Every row gives one point. Each copy is the shape, with its points in the same order, stretched, turned, moved and blurred by noise. Is it also mirrored, or only turned?

Shape, 9 rows:
[[-0.10  0.37 -0.20]
 [ 0.23 -0.26  0.35]
 [-0.26  0.01 -0.34]
 [ 0.09 -0.10 -0.01]
 [ 0.41 -0.18  0.27]
 [-0.28  0.61 -0.38]
 [ 0.18 -0.11  0.47]
 [-0.49  0.08 -0.19]
 [ 0.30 -0.03  0.54]]
Copy 1 (9 x 3):
[[-0.29  0.07  0.55]
 [ 0.37 -0.17 -0.08]
 [-0.39  0.13  0.03]
 [ 0.04  0.05  0.05]
 [ 0.39  0.01  0.05]
 [-0.57  0.19  0.79]
 [ 0.40 -0.28  0.15]
 [-0.43 -0.17  0.07]
 [ 0.47 -0.30  0.25]]
Copy 1 is: only turned
Copy 2 (9 x 3):
[[-0.29 -0.30 -0.33]
 [-0.05  0.18  0.36]
 [-0.05 -0.46 -0.06]
 [ 0.02 -0.13  0.08]
 [ 0.06  0.30  0.24]
 [-0.42 -0.60 -0.64]
 [-0.22  0.12  0.31]
 [-0.26 -0.66  0.08]
 [-0.28  0.34  0.23]]
Copy 2 is: only turned

Shape (8 x 4):
[[-0.27  0.22  0.37  0.06]
 [-0.35  0.06 -0.15  0.12]
 [ 0.83  0.04 -0.15 -0.02]
 [-0.26  0.15 -0.11  0.11]
 [-0.09 -0.16  0.17  0.10]
 [-0.38 -0.02 -0.11  0.06]
 [-0.16  0.18 -0.08 -0.17]
 [-0.37 -0.58  0.45 -0.18]]
Copy 1, 8 rows:
[[ 0.00 -0.56 -0.14  0.18]
 [-0.01 -0.09 -0.36  0.00]
 [ 0.47  0.21  0.82  0.02]
 [ 0.07 -0.16 -0.25 -0.05]
 [ 0.04 -0.15 -0.01  0.40]
 [-0.08 -0.08 -0.35  0.10]
 [-0.09 -0.15 -0.09 -0.09]
 [-0.49 -0.17 -0.11  0.94]]
Copy 1 is: mirrored
Copy 2 (8 x 4):
[[-0.31 -0.19  0.01  0.52]
 [ 0.05  0.17 -0.15  0.33]
 [-0.37  0.34  0.49 -0.56]
 [-0.11  0.11 -0.13  0.23]
 [ 0.02  0.00  0.22  0.26]
 [ 0.11  0.06 -0.15  0.28]
 [-0.15 -0.05 -0.11 -0.04]
 [ 0.62 -0.32  0.40  0.27]]
Copy 2 is: only turned
Copy 3, 8 rows:
[[ 0.67 -0.01  0.22  0.07]
 [ 0.10 -0.06 -0.05  0.40]
 [-0.33  0.29 -0.55 -0.83]
 [ 0.04  0.04 -0.04  0.28]
 [ 0.37 -0.43 -0.28  0.00]
 [ 0.04 -0.30 -0.06  0.36]
 [-0.13 -0.09  0.24  0.07]
 [ 0.55 -1.27 -0.20 -0.08]]
Copy 3 is: only turned
